Rows are points. To make a cloud, some directions were put in groups of two or more. Within a group, all points are equally far from the middle, so they leave a hole (a ring in 2 directions, a hollow ball in 3). The other directions are filled evenly. Then the cloud was stretched, turned, moved and blurred a little. Count the holes, and give their numbers of directions, smallest first.

Cloud (13 x 2):
[[ 34 -39]
 [ 37  13]
 [ 11 -59]
 [-15 -59]
 [ 31  21]
 [-54  -8]
 [-49 -30]
 [ 28 -48]
 [ -6  43]
 [ 42 -15]
 [ 25  29]
 [ -1  42]
 [  3 -60]]
Holes: 1 (2)

Cloud (22 x 3):
[[ 38   9 -23]
 [ 15   3  22]
 [-17   6  12]
 [ -1  17  42]
 [-50  -5   2]
 [ 11  15   7]
 [-33  -8 -13]
 [-18  21  22]
 [-13   9  35]
 [ -8 -46 -31]
 [-53   6  -5]
 [ 16  18  -3]
 [ -5   6 -60]
 [ -5  11  39]
 [ 34  27   5]
 [ 18  13  -1]
 [ -8  19 -30]
 [-33   5 -17]
 [ 12  13  25]
 [-35   4 -33]
 [-18   7  -6]
 [ 53 -19   5]]
Holes: 0

Cloud (46 x 6):
[[ 33   5 -18 -55   2  35]
 [-18  18  15  29 -25   3]
 [-12  10 -19 -52  12  37]
 [-37 -20 -14 -12  -2 -24]
 [-18   7 -47 -18 -12  22]
 [ 34 -20  18 -27  42  20]
 [-18  21 -21   5 -29  41]
 [ 32  26   9 -35 -30  39]
 [ 13 -35  -4  31 -18   9]
 [-43  14 -22   8  -7   2]
 [-11 -14  41 -26  18 -31]
 [ 40 -23 -30 -14   8 -16]
 [-52  11   1   9  15   1]
 [-13 -18  28  10  19 -52]
 [ 55  11 -14 -17 -16  37]
 [ -8  29 -37  -7   1  48]
 [-18 -24  30 -30  30  21]
 [ 10   8 -16 -20 -45  48]
 [ 10   0   5  32  37 -49]
 [  4  -8   8  -2 -46  46]
 [-13  25  47 -18   7  26]
 [  4  11  39  42  19  14]
 [ 14   7 -10 -15 -49  11]
 [-12 -39   3 -13  38  26]
 [  6   8 -50 -14   5  41]
 [  9  11  -5  33  40 -45]
 [ 15  23  19   6  60   4]
 [ 29   1 -22 -52 -10  -4]
 [ -2  35  22 -39   4  43]
 [ 25  19 -41  16 -14  22]
 [-10  -7 -10  19  59 -31]
 [-18 -15  -1  23 -26  42]
 [ -5  -1  47   4  44  15]
 [ 10   0  33  45   4 -16]
 [  7  56  18 -20  22  -3]
 [-22  -6  17 -26   2  59]
 [ 42  20   9 -42  28  -1]
 [-12 -22 -25  35  32   0]
 [ 25 -40 -19   7   9 -20]
 [-12 -24 -20  13  47  16]
 [ 16 -54   8 -23  13   4]
 [-36  -7 -26 -18  -5 -19]
 [  1   5   8  36  34  41]
 [-11   6  42  30  20 -30]
 [ -7  31  32 -39   9  27]
 [ -1  -9 -22  -6  60 -23]]
Holes: 2 (2, 4)

Cloud (77 x 8):
[[ 42 -29  -2 -13   6   1  18  26]
 [ 60 -11  23  -1 -28 -11 -22  -9]
 [ 16  33 -19   3  -4  10  22  18]
 [ 29  -3  17   3 -42   8 -27  37]
 [ 40 -20  -3  11 -15  -8  -3 -32]
 [ 27   8  -4 -20 -33  29  17 -12]
 [ 50 -20   6 -34  -6  -9   7   4]
 [ 10  36  22 -46   2  -1  14   9]
 [ 22 -12   6 -16  12 -22 -30 -29]
 [  6  -6   9  11 -18 -14  -5 -34]
 [ 14  -3  28  -5   3  25 -48  27]
 [ 34  -7  43  23  -3  17  -5   7]
 [ 14  37  -4   8 -14  12  37 -23]
 [ 21 -24 -33 -32  17  12  36   5]
 [ 17 -21 -21 -14  -1  -1  -3  17]
 [ 17   9  10  28   2  20  -1  30]
 [ 34 -27  11 -15  21  13   5  31]
 [  5   0  12   0  -1 -15   5 -33]
 [  5 -18  28  -1  20 -20  -1  -5]
 [ 10 -26  35   4   9 -24  16   9]
 [-23 -13  27   0 -30   9  14 -11]
 [ -2  20  43   6   3  26   8   6]
 [ 25 -15 -12 -30  25 -12  38 -36]
 [  8  35  15   3  -1  21   9 -23]
 [-19  24   2  31  -3  14  12   9]
 [  5  24  17  21  -6  33 -27  -9]
 [ 22   4  13 -12 -16  28  21  32]
 [ 25  22  22 -13 -18 -20  48   1]
 [ 12  15 -15 -13  -6  41 -29 -32]
 [ 19  -3   4 -21 -50   8  17 -22]
 [ 18  -4 -18 -11 -26  -9   7 -29]
 [ 11 -16  -9 -23 -27   1  50   3]
 [ 53 -17   2   8 -33 -17 -19  28]
 [ -2  31  -7  -1   5   7  -1  31]
 [ 36   8  42   9 -17  15 -35  -7]
 [ 17  27  28 -25   5  -8  21 -16]
 [ 18 -15  -6 -33  -2 -16 -26  22]
 [ -4  13 -17 -22 -37 -11  -6  -7]
 [  1  22  38  17   6  -1 -32  18]
 [ 32  -1  29 -32  50 -27  15 -19]
 [-17  23  35 -19  11   5 -12  30]
 [ 19  -6  -2   7 -17  36  17 -37]
 [ 11   2  -7 -24  10 -11  33 -35]
 [ -7  30 -18  -5  10  23  27  23]
 [-15 -11  28 -47  -1  -3   6  21]
 [ 15  -2  12 -32 -29 -26  -7  12]
 [ -8  22  13 -27  27  18  26  30]
 [  9 -14  20 -10  -1  33  -3  19]
 [ -8  -7   2 -10 -46   3 -21  19]
 [ 37   3 -28  -6  21  25  33  21]
 [ 24  -4  13  28  21  28  33   9]
 [-23  19  25   1   3   2 -20  -8]
 [  2  18  -5 -37 -11 -21 -20   2]
 [ 51 -13 -17 -11  24  22  33 -28]
 [  3 -24   9  18 -19  -2 -22   5]
 [ -3   7   7  26  23  -3  19   2]
 [-14 -17  11   4 -35  28   9   0]
 [ 10 -25  10 -14 -12   5   6  21]
 [ 23  10  33  31  17 -12 -19  28]
 [ 23  31   5 -16 -22  33  31 -10]
 [  2  11   1  -9  -4 -22   9  25]
 [ 43 -17 -11 -23  -8  -6  12  -8]
 [ 23 -16  23 -11  23  19 -40  25]
 [ -5   2 -17  -7 -24 -16  -1  13]
 [ -2 -17  27 -17 -30  -4 -23  24]
 [ 25  -8 -37 -12   5 -18  11 -25]
 [ -1 -13  21   6   2 -24  -7  17]
 [  3  14  37   9 -15 -16  18  36]
 [ 35   3  -9  -2 -17  19 -21 -24]
 [ -4  -2 -15 -13 -47   1  42  -3]
 [ 29 -21 -28 -28   5   6  30   2]
 [ 23  20  -4  -4   1  37  -2 -26]
 [ 35   1 -15   4   5  17   2  31]
 [ 31  -9  -8 -14 -14 -24  -1 -20]
 [ -4  20  -3 -21 -16 -15  12  13]
 [ 19   1 -12  -1 -29 -24  40 -10]
 [-21  13  27  18 -11   6  32  -1]]
Holes: 2 (2, 2)

Cloud (87 x 9):
[[ 39   8 -24 -25 -19  -1  20 -13  20]
 [ 17 -34 -24 -26 -13  -1  19  32 -17]
 [ 14  15  -8 -21 -26  -7  14  35 -11]
 [ 45   8  14   2  31  -5 -15 -18  11]
 [ 10 -51  30   3  25  13 -10  19   5]
 [ 20 -27  60  -4 -13  -4  -6  -4  16]
 [ 27 -17  25  38  -5 -13 -14  13  26]
 [  9 -17  -2  35   9 -19  34  -6  14]
 [ 35 -10 -39 -34  -5 -14 -10 -10   2]
 [  2  -5   0   6  -3 -50 -11 -23  16]
 [ 32 -10   8 -19 -13 -28  -9  32  -1]
 [-11  -4 -32 -21  -5  21  -1 -20   2]
 [ -3   1 -31   0  -2  -9  -7  20 -29]
 [  6 -29  16  -8   5  -4 -35 -31  25]
 [ 22  -8  -1  -1 -24 -32  19 -43  -1]
 [ -9 -44 -20  13  -7   3  26 -17  10]
 [ 19 -21  35   0 -16   3   1  -1 -28]
 [  8 -23 -26 -15   5 -30  44  26   2]
 [-13  -3 -18 -19 -23 -39  25  -3 -16]
 [ 24  -3 -50 -25 -19 -11  10  17  -7]
 [ 33  14  25 -17  23  -9 -10   7  23]
 [ 24  26   0  27  -3  18 -13 -13  32]
 [ 22   5  34  10  -9  -1  23 -35  12]
 [ 22  26 -31 -35 -26 -31  22   5 -11]
 [  6 -11 -17 -26 -23  18  -9 -11  20]
 [ 20 -37  31  23   4  -3  11 -28 -10]
 [ 33  -6  11  42   5  22  -5  -4  12]
 [  6  10   7 -19 -22 -24  41   1  17]
 [ 28 -21   2  26  27  -9  -4  10  24]
 [ -9 -52 -21  -2   0  20  21  -9 -10]
 [ 31   9  20  11   5 -35  23 -27  22]
 [ 32  37  36  33  -3 -23   4   5   5]
 [  4   6 -26 -26 -25 -13  -3 -25  19]
 [ 42  45  -5  14 -21   4 -15   0   2]
 [-13 -41   7  -7  10  10   6  30 -19]
 [ 14 -52   4 -32 -17 -26   1  10  -7]
 [-32 -17  -9  -1  19  -7   0  20  12]
 [ 24  33 -32   0  13 -14  20  25  16]
 [ 45 -27  10  -6  -7  -8  11  21  14]
 [  4  30  29   0   5 -35 -17 -16  13]
 [ -5  23 -15 -17  27   1   8 -20  19]
 [ 14   9  18  46  19  -8 -20   3  19]
 [ 12  -1  35 -33 -19  -7 -13  -3   2]
 [  5   4  31  -1  -3 -33  30  -1 -11]
 [ -8 -17 -44 -49  17   2  12  -8   1]
 [ -5 -34   3  37   5 -11 -11 -14  19]
 [  8  12  -8  -6  -2   8 -32  20  20]
 [ 19   9 -27 -31  13 -21 -20  23   8]
 [ 15 -21   0  -9 -22   0  -4 -15  42]
 [ 19  48   1 -17  11 -18  11  -9 -12]
 [-19 -30  -8 -32  36  -4  22  24  -5]
 [ 36 -32   9  -7 -21  20  24   0  12]
 [  0 -17 -19   0   7 -27  44  26 -13]
 [ 38 -23 -11   4  -5 -30 -12  18   1]
 [ 22 -28 -14 -31 -16 -24  20   4 -36]
 [  7 -54 -10  15  16  14  -1 -27   5]
 [  5 -11  29   5  23  34 -10  -7   4]
 [ 44  34 -19 -22 -12 -22  12 -26   3]
 [ 19  38   1  -2   3 -14 -45  -7   9]
 [ 17 -55   8 -19  -9  12  19 -30  -9]
 [  7 -41  13  10  26  14 -23  10  23]
 [ 27 -41  -5 -10 -18  29  -6 -16  15]
 [-18  39 -15  -3   8 -17   9  13   3]
 [ 31 -10  32  18  -7 -15  25  10 -16]
 [ 17 -18  30  28 -38  -1 -18  -5   1]
 [  2  22  -4  38  10   2   8 -19   8]
 [ 14 -20  29  37  14  -1   9 -32  20]
 [ 21  -7  -9 -23 -24 -43  -8  16  -4]
 [  0 -28  32  -1 -25   7   8 -18 -14]
 [  7  14  -6   9  -1 -20  -4  39 -16]
 [-21 -17   2  -3 -10 -38   2 -21   8]
 [  3  27  22  28 -17   5 -20 -20  16]
 [ -2 -49  17 -30 -25   3  12 -16  -7]
 [ 34  33   9  29  -1   3 -23 -22  33]
 [ 43 -20  33   1  -8 -22   2 -33   8]
 [ 37  11   1  10 -12  -6  -2 -10  45]
 [-14 -52  19 -29   1  16  14  18   3]
 [-13  -5 -18   8  36 -12   7  25  -4]
 [ 14  24 -20 -28  17 -15 -11 -11  28]
 [ 46 -12   9  -9  10 -33  12  12  12]
 [ 31 -13 -18  -3  30   0   6  23 -19]
 [-15 -43  18  24  -4   6   7   3  23]
 [ -7  13  14   1 -23 -42  10  14  -6]
 [ 24 -39  32  21 -21  17 -21   2  15]
 [ 42   3  31 -11 -28 -16 -12 -10 -13]
 [ 40 -18  11  -9  -2   6 -35 -29  -1]
 [-17 -12  -8  17   7  13 -25   0   3]]
Holes: 1 (9)
